Each row of a before or after table is a point. One or more steps were done to the points. Then noise was added and the rows were shuffled. The steps act on how far a point lies along the listed directions, d1 being the first. Name the steps. A step turns or swaps two directions, mirrors them in a line or flattens them onto one, adds a multiple of one to another, or multiplies one. Angles are multiples of 10 degrees, from the lower direction toward the higher: turns from -170 to 170, lines from 10 to 170 but not 90. Use the fewest steps. Two steps may share a direction if one is a turn and the other turns, adds or multiplies; they go together, in the order done. Otherwise the lowest direction goes first.

Directions:
(1): [0.44, 0.01]
(2): [ 0.01, -0.44]
Before:
array([[-0.18, -0.43],
       [-0.20,  0.10],
       [-0.39, -0.26],
       [-0.13, -0.05],
       [-0.21, -0.28],
       [ 0.04,  0.07],
       [-0.53, -0.18],
       [-0.73,  0.24]])
After:
array([[-0.46,  0.06],
       [-0.09,  0.20],
       [-0.42,  0.64],
       [-0.35, -0.09],
       [ 0.08,  0.02],
       [-0.52,  0.19],
       [-0.40, -0.19],
       [-0.14,  0.05]])
Steps: turn d1 and d2 by 40 degrees

Directions:
(1): [-0.48,  0.11,  0.40, -0.17,  0.02, -0.38]
(2): [ 0.36,  0.13,  0.49, -0.21,  0.32,  0.21]
(3): [ 0.31,  0.45, -0.12,  0.20,  0.10, -0.46]
(4): [-0.17,  0.56, -0.16, -0.28, -0.18,  0.32]
Before:
array([[-0.15, -0.24, -0.32, -0.05, -0.28, -0.11],
       [ 0.54,  0.65, -0.44, -0.09,  0.06,  0.24],
       [-0.04,  0.23,  0.01, -0.28, -0.01,  0.14],
       [ 0.19,  0.80, -0.06, -0.21,  0.07, -0.32],
       [-0.25, -0.63, -0.69,  0.18, -0.24, -0.15],
       [ 0.52,  0.06,  0.15,  0.06,  0.07,  0.04],
       [ 0.22, -0.19,  0.06,  0.24,  0.08,  0.01],
       [ 0.43, -0.07, -0.28,  0.22,  0.10,  0.27],
       [ 0.46, -0.64, -0.64,  0.30, -0.05,  0.36],
       [-0.05, -0.19, -0.63,  0.04, -0.11,  0.25],
       [-0.23,  0.39,  0.14, -0.18,  0.05,  0.12]])
After:
array([[ 0.68, -0.25,  0.03,  0.10,  0.07,  0.36],
       [ 0.21,  0.24, -0.06, -0.05,  0.08, -0.11],
       [-0.44, -0.01, -0.16, -0.16, -0.28, -0.30],
       [ 0.08,  0.33,  0.07,  0.11,  0.20, -0.19],
       [ 0.13, -0.19,  0.01,  0.12, -0.01,  0.34],
       [-0.21,  0.08, -0.47, -0.02, -0.04, -0.09],
       [ 0.08, -0.31, -0.58, -0.12, -0.19,  0.57],
       [-0.98, -0.18, -0.33, -0.23, -0.37, -0.29],
       [ 0.53, -0.07,  0.11,  0.25,  0.29, -0.62],
       [ 0.90, -0.05, -0.36,  0.35,  0.34, -0.14],
       [ 0.42, -0.18, -0.28,  0.21,  0.06,  0.38]])
Steps: add -1 times d2 to d1; turn d3 and d4 by -80 degrees
